Each row is a point. Examples show where two turns around zero, p and q, send a point. Where does a point land after both, in the order given? Backwards means that the second turn is done in reverse. Each puzzle has new turns, and all numbers are rounded.
(in the rows, 128 means zero)

Turn p:
[119  96] => [105 104]
[173 123] => [166 103]
[142 115] => [134 110]
[102 162] => [120 170]
[103 144] => [113 154]
Turn q:
[127 168] => [141 166]
[114 148] => [122 152]
[124  80] => [108  84]
[146 116] => [141 111]
Where do these land?
p, then q: [116 168] => [149 164]
q, then p: [158 104] => [131  90]
p, then q: [111 112] => [105 129]

Turn p:
[155  93 121 151] => [108  91 114 151]
[118 132 144 120] => [143 131 141 123]
[ 77 106 118 134] => [105 115 159  89]
[ 98 116 109 109] => [120 125 129  87]
[148 176 152  99] => [175 168 117 142]
[173 145 123 155] => [117 138 106 177]
Turn q:
[137 113 136 138] => [127 108 122 133]
[ 92 171 170 115] => [ 84 151 177 115]
[ 87 177 124 151] => [ 82 177 130 138]
[132 110 132 127] => [132 111 123 122]
[165  96 119  86] => [185 103 135 112]
[123 107 112 128] => [136 124 106 116]
[160 121 104 151] => [149 120 103 160]
Where do these land?
q, then p: [101 103 153 129] => [138 112 132  88]
q, then p backwards: [166 135 115 112] => [140 138 168 118]
q, then p: [143 123  46 143] => [ 83 166  72 153]
p, then q: [126 128 170 154] => [103  92 135 149]
p, then q: [126 134 144 114] => [140 120 139 141]
q, then p: [107 146 140 116] => [150 143 145 119]

Turn p:
[121 145 154 134 140 117 150 158] => [122 162 139 141 159 121 141 121]
[116  85  74  95 150 106 124 132] => [154  87 108 145 113  75 138 157]
[151 130 137 116  45 105 150 148] => [143 190 146 123  99 140  90 175]
[193 116 134 148 154 168 157 141] => [137 106 136 123 184 182 141 163]
[113 145  80 139 152 105 132 124] => [155 116  88 135 142  99 116 108]
[116 139 147 142 118 155 145 156] => [ 93 157 122 127 148 140 133 136]
[110 123 151 149 104 115 110 117] => [115 144 133 147  96 142 121 108]
[131 126 129 113 144 133  92 116] => [120  94 147 122 120 119 123 114]
[123 138 137 124 131 134 113  32] => [150 100 126  83  78 157 148  76]
[105 134 135 121 142 142 107 156] => [ 90 123 134 135 141 105 127 121]
Turn q:
[ 98  96 137 120 111 189 104 114] => [108 123 163  75 117 161 134  94]
[108 117 129 120 137 100  90  53] => [118 155 131 123 156  88 118  56]
[ 88 129 125 151 143 129 109 139] => [104 134 132 132 101 134  92 117]
[ 94 131 147 158 119 126 148 100] => [ 91 172 146 131 134 127 125 129]
[132 140 105 141 116  58 152 151] => [132 144  92 186 104  99 143 149]
[184 128 119 143 128 170 115 170] => [185  96 152 123 117 162 123 157]
[132  85 123 130 141 123 141 140] => [114  98 147 153 123 131 144 123]
[147 151 155  99  83 156 134 103] => [146 152 126  72 152 128 162 142]
[152 130 160 104 121 124 144 142] => [133 111 128 112 141 107 149 161]
[121 141  98 107 166 136 142 128] => [118 106  95 140 151 152 111 121]
[152 160 110 136 145  97 128 168] => [158 116  97 161 114 118 105 159]
Where do these land?
q, then p: [122 122 179 167 138 166 146 115] => [ 79 144 172 130 145 113 151 103]
p, then q backwards: [154  67 136 117 137 141 156 114] => [165 112 125 124 102 145 167 169]
q, then p: [ 35 152 109 121 142 128 102 117] => [105 110  93  89  70  91  98  91]
q, then p: [128 146 147 104 107 106 109 113] => [168 134 135 119 127  98 118 125]
q, then p: [163 132 113 156 111 119  93 119] => [155 130 157 117 136 167 104 123]
p, then q: [132  55 127 105 144 119 120 180] => [103 123 163 173  77 114 122 175]
q, then p: [127 148 141 122 117 134 151 111] => [127 131 124 118 157 104 133 122]
q, then p: [130 151 121 139  91 127 134 138] => [129 149 125 107 148 128 102 142]
p, then q backwards: [162 124 120 110 143 117 142 177] => [169 142 162 144 151 122 152 118]
q, then p backwards: [159 159 108 118 140 159 142 111] => [168 143 114 155 141 135 161 127]
q, then p: [ 95 153 104 150 138  92 111 113] => [134 121 105 123 112 130  83  86]

Turn p:
[133 142 155 134 106 114 162 123  93  89 138] => [137  91 140 133 153 113 178 141 122 129 151]
[152 121  91 133 126 110 146 159 116 151 119] => [154 153 109 113 123 105 130 150 105 109 106]
[138 111 152 152 153 111 157 130 160 166 157] => [175 157 132 100 121 162 119 135 124 151 158]
[ 95 148 150 135 139 111 135 151 109  95 142] => [111  85 148 107 124 128 138 149 118 116 157]
[139 150 157  82 116 151 110 138 137 145 125] => [113 149 164 145  92 125 148  99 142 124 122]
[143 148 117 122 107 122  53 112 104  94 117] => [115  78 127 152 124  81 107  90 156 110 105]
[134 155  70 130 118 133 135 112 105 142 133] => [123 136 110 136 146  93 118 113  77 130 109]
[127 111 150 127 176 109 165 124  84 135 141] => [149 104 123  77 132 163 165 131 105 138 120]
[103  80 114 103 122 111 145  84 185 109 147] => [112 144  59 151 126 165 126 122 147 148 175]
[105 139 149 137 109 144  86 127 142 134  80] => [ 96 124 157 147 115 115 101 141 168 150 104]
[127 107  89 143 115 150 154 144  91 146 154] => [150 131 117 148 144 142 129 147  70 107 105]
[139 124 142 139 149 170  88 132 209 129  83] => [ 99 181 152 127 136 143  75 118 202 126 123]
Turn q:
[135  99 139 142  97 135 141 171 116 122 106] => [141  71 124 133 142 137 138 114 133 118 154]
[122 144 138 144 106  97 161 153 106 110 113] => [129 106 119 133 143 104 149 102 122  80 135]
[116  90 154 146 188  72  89 124 107 104 141] => [109 122  68 138  91  77  82 106 105 157 124]
[156 135 145 165 174  87  78 124 128 125 111] => [130 139  73 183 122  98 101 148 103 143 121]
[109 144 123 148 136 149 138 169 135 126 128] => [116 127 122 125 125 138 137 140 133 105 176]
[113 115 128 168 159  82  60 116  82 121 108] => [146 115  87 165  71  65 118 142  98 148 122]
[130 133  98  94 104 128 137 170 138 125 124] => [139 106 124  85 150 144 136 153 135 102 129]
[134 151  99 105 134 157 145  89 141 152 157] => [131 184 163 104 138 146 141 137 134 146 116]
[134 107 104 111 126 142 164  86 161 172 144] => [118 159 145 104 145 166 164 114 134 173 104]
[136 134  94 112 134 172 142  70 162 110 133] => [142 179 163 115 115 186 121 122 111 137 107]
[158 121 133 139 100 122 133 178 105 108 154] => [164 101 112 119 158 111 112 113 155 109 158]
[136 129 137  80 141 157 152  98 131 147 117] => [103 138 177 114 151 145 122 131 109 149 108]
[123 137 130 111 124 165 136 100 127 149 141] => [121 150 174 123 129 138 133 132 139 146 126]
[ 91 154 169 126  70 127 116 144 152 123 116] => [104  96 143 151 112 136 138 138 180  79 112]
Where do these land?
q, then p: [ 89 129 120 121 174 141 114 112 174 137 105] => [ 92 122 161 165 115 123 122 162  88 124 112]
q, then p: [113 133 108 153  96  78 178 103 101 160 107] => [131 137  94  96 171 121 186 152 115 170 138]
p, then q: [149 134 124 156  98 130 149 170 125  96 122] => [119 126  83 125 148 117  94 110 120 100 151]
p, then q: [108 151 110 137 134  75 145 160 130 123 135] => [144 107 113  78 141  94 117 131 150 118 119]
p, then q: [156 119 101 131 155 154 132 154  82 143 100] => [120  98 144 138 136 129 113 138  64  98 118]
q, then p: [146 158  94  90 123 131 139 130 116  92  91] => [119  94 142 111 138 125 171 119 150  85 100]
q, then p: [105 155 129 142 122 125  93 128 132 111 128] => [130 122 131 150 134  98 119 151 141 108 147]
p, then q: [138  76 161 157 107 100 119 116 135 118 160] => [166 138 105 132 158 172 116 125 147 165 151]
q, then p: [114 129 151 113 100 109 106 157 161 113 121] => [101 137 102 144 135 141 103 151 158 100 129]
p, then q: [140  89 168 133 157 161 138 144 101 126 174] => [140 124 178 143 148 165  85 102 115 142 158]
q, then p: [132 143 144 133 119 149 127  82  96 158  98] => [162 114 165 108 134 131 144 162 140 164 126]
p, then q backwards: [164 141 155 130 146 148 111  78 138 160 144] => [155  88 135 139 113 146 158  84 119 121 161]
p, then q: [110 106 100  68 135 162 113 130 172 129 180] => [174 170 174 136  68 135 133 117 150 100 140]
